Each row of a before or after table is a point. The points were changed in one or more steps. Then noise was added and the rows were shuffled. The steps act on how far a point lies along the listed directions, d1 being the first. Write out the steps. A step turns or swaps two directions, mirrors them in a line or flattens them onto one, adds a multiple of one to another, or multiplies one. Angles are multiples of 10 degrees, from the lower direction toward the higher: turns from -170 to 170, lines from 10 to 170 but not 90. Use the fewest steps. Two steps may share a direction if one is a turn and the other turns, adds or multiplies; they go together, in the order done. Otherwise the lowest direction goes first.

Directions:
(1): [-0.43  0.36]
(2): [0.36 0.43]
Before (14 x 2):
[[ 0.36  0.11]
 [-0.63 -0.06]
 [-0.64  0.28]
 [ 0.26 -0.19]
 [-0.49  0.18]
 [-0.08 -0.11]
 [-0.76 -0.18]
 [ 0.71 -0.28]
 [ 0.26  0.05]
 [-0.34  0.40]
 [ 0.35  0.19]
 [ 0.26  0.35]
 [ 0.47  0.26]
 [-0.89  0.04]]
After:
[[-0.11 -0.06]
 [-0.34  0.39]
 [ 0.42 -0.02]
 [ 0.39  0.20]
 [ 0.11 -0.29]
 [ 0.45 -0.58]
 [-0.74  0.47]
 [-0.07  0.52]
 [ 0.52 -0.01]
 [-0.59  0.28]
 [ 0.36 -0.10]
 [-0.38  0.53]
 [-0.75  0.24]
 [ 0.27 -0.08]]
Steps: turn d1 and d2 by 30 degrees

Directions:
(1): [-0.03  0.00 -0.76  0.22]
(2): [-0.29 -0.47  0.17  0.54]
Before, 10 rows:
[[-0.13  0.07  0.29  0.14]
 [ 0.20  0.06  1.17 -0.54]
 [ 0.30  0.21  0.00  0.18]
 [ 0.37  0.45 -0.15 -0.23]
 [ 0.20 -0.37  0.22 -0.15]
 [-0.09 -0.63  1.57  0.11]
 [ 0.10 -0.38 -0.75  0.38]
 [ 0.28  0.28 -0.63 -0.32]
 [-0.06 -0.24  0.65 -0.04]
 [ 0.17  0.31 -0.01 -0.05]]
After, 10 rows:
[[ 0.07 -0.40 -0.09  0.12]
 [-0.09  0.18 -0.05  0.20]
 [ 0.20  0.14 -0.01 -0.29]
 [ 0.38  0.36  0.22 -0.21]
 [ 0.16  0.27  0.13 -0.09]
 [ 0.25  0.20  0.09  0.18]
 [ 0.04 -0.12  0.00 -0.06]
 [ 0.08 -0.52 -0.06  0.36]
 [ 0.29  0.29  0.07 -0.53]
 [ 0.22 -0.22  0.01 -0.06]]
Steps: flatten d1 and d2 onto the line at 70 degrees

Directions:
(1): [ 0.08 -0.14 -0.03 -0.19  0.31 -0.15 -0.69 -0.50  0.72]
(2): [-0.36 -0.25  0.12 -0.80 -0.20 -0.13  0.45  0.29  0.47]
(3): [-0.66 -0.62 -0.13  0.37  0.19  0.17 -0.36  0.50  0.00]
(4): [ 0.72 -0.10 -0.26  0.28  0.13 -0.14  0.17  0.66  0.50]
(5): [-0.17  0.09  0.67  0.26  0.76 -0.39  0.36 -0.02  0.06]
(6): [-0.47  0.67 -0.28  0.37 -0.03  0.38  0.26 -0.07  0.57]
Before (10 x 9):
[[ 0.35 -0.42  0.11 -0.51  0.72 -0.29 -1.38 -1.18  1.12]
 [-0.33  0.48 -0.19 -0.12 -0.21  0.26  0.26 -0.05  0.10]
 [ 0.14 -0.01 -0.42  0.23 -0.02  0.05 -0.04  0.30  0.82]
 [ 0.38 -0.22  0.20 -0.64 -0.11 -0.48  0.42  0.02 -0.45]
 [ 0.20  0.47 -0.05 -0.05 -0.07  0.36  0.37 -0.11 -0.25]
 [ 0.28  0.27 -0.09  0.27 -0.72  0.23  0.20 -0.03 -0.37]
 [-0.32  0.01  0.02 -0.28 -0.44  0.03  0.04  0.16  0.31]
 [ 0.12 -0.11 -0.29  0.00 -0.16  0.15  0.11 -0.04 -0.75]
 [-0.39  0.08  0.24  0.57  0.35  0.21  0.26  0.32 -0.27]
 [-0.04  0.47  0.41  0.42  0.55  0.37  0.76 -0.18 -0.11]]
After (10 x 9):
[[ 0.08  0.37  0.17  0.17  0.09  0.50  0.97  0.01 -0.39]
 [ 0.17 -0.57  0.08 -0.84 -0.28 -0.45  0.38  0.34 -0.40]
 [ 0.11  0.21 -0.19  0.27  0.16 -0.02  0.06 -0.02  0.68]
 [ 0.02 -0.38  0.98 -0.17  1.54 -0.79 -0.56 -0.81  0.89]
 [-0.32  0.04  0.03 -0.29 -0.37 -0.01  0.05  0.06  0.47]
 [-0.28  0.30 -0.11  0.74  0.01  0.37  0.14  0.31 -0.42]
 [ 0.36  0.06 -0.21  0.00 -0.88  0.16 -0.10 -0.09 -0.07]
 [-0.14  0.52 -0.26 -0.34 -0.18  0.22  0.26 -0.12  0.19]
 [ 0.22  0.34 -0.07 -0.37 -0.24  0.31  0.28 -0.18 -0.12]
 [ 0.05 -0.21 -0.45 -0.03 -0.23  0.21 -0.22 -0.11 -0.48]]
Steps: turn d1 and d5 by 40 degrees; add -0.7 times d3 to d2; turn d3 and d6 by 20 degrees; multiply d4 by 0.7
